Rows are points. Each copy is the shape, with its points in the same order, stretched, turned, moved and blurred by noise. Some copies are also mirrored. Which?
In the rows, zero is written as 128.

Shape (9 x 3)
[[176  95 102]
 [165 119 182]
 [133 103 182]
 [172 146  82]
 [160 135 213]
 [ 88  64 120]
 [142 146 133]
 [188  99  83]
 [111 144 146]]
Copy 1 (9 x 3)
[[112  80 197]
 [140  42 131]
 [110  44 115]
 [120 139 193]
 [154  44  96]
 [ 40  79 156]
 [116 112 143]
 [119  91 211]
 [101 119 116]]
Copy 1 is: mirrored
Copy 2 (9 x 3)
[[ 62 117  77]
 [ 70  93 162]
 [ 96  73 173]
 [100 183  78]
 [ 86  89 195]
 [136  54 120]
 [125 142 138]
 [ 56 141  51]
 [152 123 160]]
Copy 2 is: mirrored

Shape (9 x 4)
[[ 59  74 132 134]
 [108 130 124 131]
 [160 103 112 126]
 [152 156 118 131]
 [ 33 158 121 112]
 [156 120 126 115]
 [148 148 109 118]
 [159 113 115 173]
 [121 157 153 116]]
Copy 1 (9 x 4)
[[ 57 115  94 141]
 [122 130 118 144]
 [147 127  96  68]
 [161 137 132 127]
 [ 99 110 118 249]
 [151 118 119  85]
 [167 126 114 121]
 [126 169 116  76]
 [137 116 162 155]]
Copy 1 is: mirrored
Copy 2 (9 x 4)
[[ 99 182  63 183]
 [123 136 123 152]
 [106 107 115  90]
 [136 108 145 115]
 [114 183 141 233]
 [118 125 145  93]
 [120 106 152 115]
 [150  91  72 102]
 [137 162 174 137]]
Copy 2 is: mirrored
Copy 3 (9 x 4)
[[123  51 178 101]
 [147 112 140 130]
 [116 124 117 137]
 [141 145 120 160]
 [196  75 167 120]
 [118 139 118 123]
 [147 135 108 150]
 [113  98 141 172]
 [144 153 140 118]]
Copy 3 is: mirrored

Shape (8 x 4)
[[ 88 132 193 108]
 [ 75  88 193 121]
 [131  91 160 112]
 [142 102  19 139]
 [ 89 144 190 142]
 [162 124  39  91]
 [135 121 166 160]
 [100 108  78 105]]
Copy 1 (8 x 4)
[[141  75 138 167]
 [147  99 180 184]
 [134  87 166 143]
 [129 218 120  72]
 [122  95 134 179]
 [140 154  94  52]
 [ 95 100 158 163]
 [157 171 119 100]]
Copy 1 is: only turned
Copy 2 (8 x 4)
[[163 156 109  77]
 [114 156  90  48]
 [ 85 150 116  87]
 [102 142  62 237]
 [158 133 111  74]
 [108 161  95 245]
 [ 97 115 131  85]
 [152 169  54 201]]
Copy 2 is: mirrored
Copy 3 (8 x 4)
[[131 151 177  84]
 [159  93 178  69]
 [154 118 118  89]
 [127  54  71 203]
 [170 157 210 112]
 [ 82 118  45 171]
 [197 145 177 119]
 [105  78 114 146]]
Copy 3 is: only turned

Shape (9 x 6)
[[136 224 142 186 136 186]
 [ 98 115 105 109 164 110]
 [149  90 177 157  97  88]
 [144 108 143 111  77 125]
 [ 52 101  99  65  51 167]
 [151 171 143  77  97  75]
 [106 167  93 192 153 102]
 [ 78 163 159 141 115 172]
 [153 166 106 175 156 136]]
Copy 1 (9 x 6)
[[118  80  73  58 151  78]
 [123 153 138 133 183 176]
 [105 203 138 117  89 101]
 [111 146 134 135  47 124]
 [187 102 150 127  29 215]
 [ 70 170  29 134  82 140]
 [ 73 151 136  54 194 146]
 [193 114  95  81 118 129]
 [ 74 129 135  94 174  94]]
Copy 1 is: mirrored
Copy 2 (9 x 6)
[[115 190 161 108  31 148]
 [149 155 113  70 162 104]
 [ 94  61  83 139 103 169]
 [148  71 110 146 108 136]
 [228  68  87  92 117 128]
 [103  65 173 111  95  96]
 [117 170 159  59 136 173]
 [147 113  88  93  59 126]
 [136 196 157 110 107 150]]
Copy 2 is: mirrored
Copy 3 (9 x 6)
[[205  42   9 134 167 145]
 [149 169 115 151  63 130]
 [ 64 137 147 147 222 107]
 [104 147 145  94 176 113]
 [170 228  73  94 117  71]
 [175 117 177 106 138 119]
 [191 132  69 204 129 160]
 [179 121  14 139 166  86]
 [162  92  91 144 127 176]]
Copy 3 is: only turned

Shape (10 x 6)
[[153  85  86 128 110 154]
 [ 73 159 149  83 177  56]
 [ 67 154 173  87 183 125]
 [156  86  85 171  92 161]
 [111 103 117 139  79 172]
 [104 178 159 121 161  99]
 [121 168  83  96  98 162]
 [149 120 104 179 109 142]
 [ 89 166 142  80  85 104]
 [132 167 172  47 108 131]]
Copy 1 (10 x 6)
[[130  97 151 101  95 139]
 [150 141  61 151 180  87]
 [140 117  96 193 167 111]
 [107 114 176  94 102 145]
 [115 119 154 145  91 159]
 [141 147 120 151 178 115]
 [172 136 158 140  99 134]
 [109 124 172 103 131 132]
 [165 151  96 158 121 138]
 [186 140  95 160 131 175]]
Copy 1 is: only turned
Copy 2 (10 x 6)
[[ 80 199 151  81 151  96]
 [128   8 182 215 158 108]
 [144   7 143 178 189 161]
 [ 75 229 100  76 144  77]
 [ 80 150 100  72 187  86]
 [131  37 112 167 121 128]
 [ 30 132 115  76 146 109]
 [ 88 185  76 101 123  85]
 [ 71  48 145 107 147  63]
 [107  44 173  67 117 127]]
Copy 2 is: only turned
Copy 3 (10 x 6)
[[ 60 118 130 200 122 100]
 [165 221 182  74 150 182]
 [191 145 192  57  91 184]
 [ 57  95 106 195 141 101]
 [ 71  56 166 146 100  96]
 [170 176 129  63 146 177]
 [144 106 158 145 106  77]
 [ 91 120 100 161 164 127]
 [122 136 187  82 108  97]
 [128 133 174  60  55  96]]
Copy 3 is: only turned

Shape (11 x 8)
[[167 165 155 131 176 140 120 102]
 [136  93 144 158 101 149 100 157]
 [104 171 102 120 117 137 115  96]
 [149 177 101 146 115  75 119 182]
 [155 120 115  82 121 168 129 137]
 [156 110  84 131 127 131  86 121]
 [131  97 162 127 115 112 139 123]
 [113 160 159  98 124 166  89 112]
 [166  86 151 163 131  79  78 165]
 [ 95 152 108 145  93  81 100 106]
 [108 172  93 154 184  71 112 153]]
Copy 1 (11 x 8)
[[126 114 128 139 145 113 141 186]
 [118 208 130 145  83 109 132 114]
 [135 105 116 105 154 154  97 117]
 [118 206 131  83 187 164 133 132]
 [126 164 186 121  86 113 129 149]
 [170 183 127 121 101 126 103 120]
 [105 143 130 163 101 160 141 146]
 [116 126 134 141 135 113  85 126]
 [138 229 116 167 119 134 133 127]
 [135 137  78 116 171 193  80  90]
 [178 118 131  95 206 153 162 122]]
Copy 1 is: only turned
Copy 2 (11 x 8)
[[125  97  94 133 125 182 196 159]
 [165 101 150 152 127  96 130  97]
 [124 143 153 112 141 119 128 222]
 [129 154  59 147 166  97 144 176]
 [104 130 150 115 107  74 171 130]
 [150  88 129  94 172  96 152 139]
 [136 147 144 111  88 145 135  96]
 [129 111 153 117  78 113 154 191]
 [182  79  76 111 126 133 141  62]
 [158 153 135  91 145 128  98 201]
 [121  98  53 146 166 140  86 188]]
Copy 2 is: mirrored
Copy 3 (11 x 8)
[[133  89 145 125  88 148  92  77]
 [ 98 126 111  63 116  69 126 137]
 [134 153 126 151 114 171 110 149]
 [ 43  85 189 117 134 162 107 161]
 [113 119  53 123 163 153 139  71]
 [136 136 134  59 173 161 105 108]
 [117 124 131 103 112 114 162 122]
 [105 147  60 123  76 148 104 120]
 [ 75 111 184   7 118  99 124 113]
 [101 157 181 104 118 169 118 203]
 [102 136 223 127 108 148  72 115]]
Copy 3 is: only turned
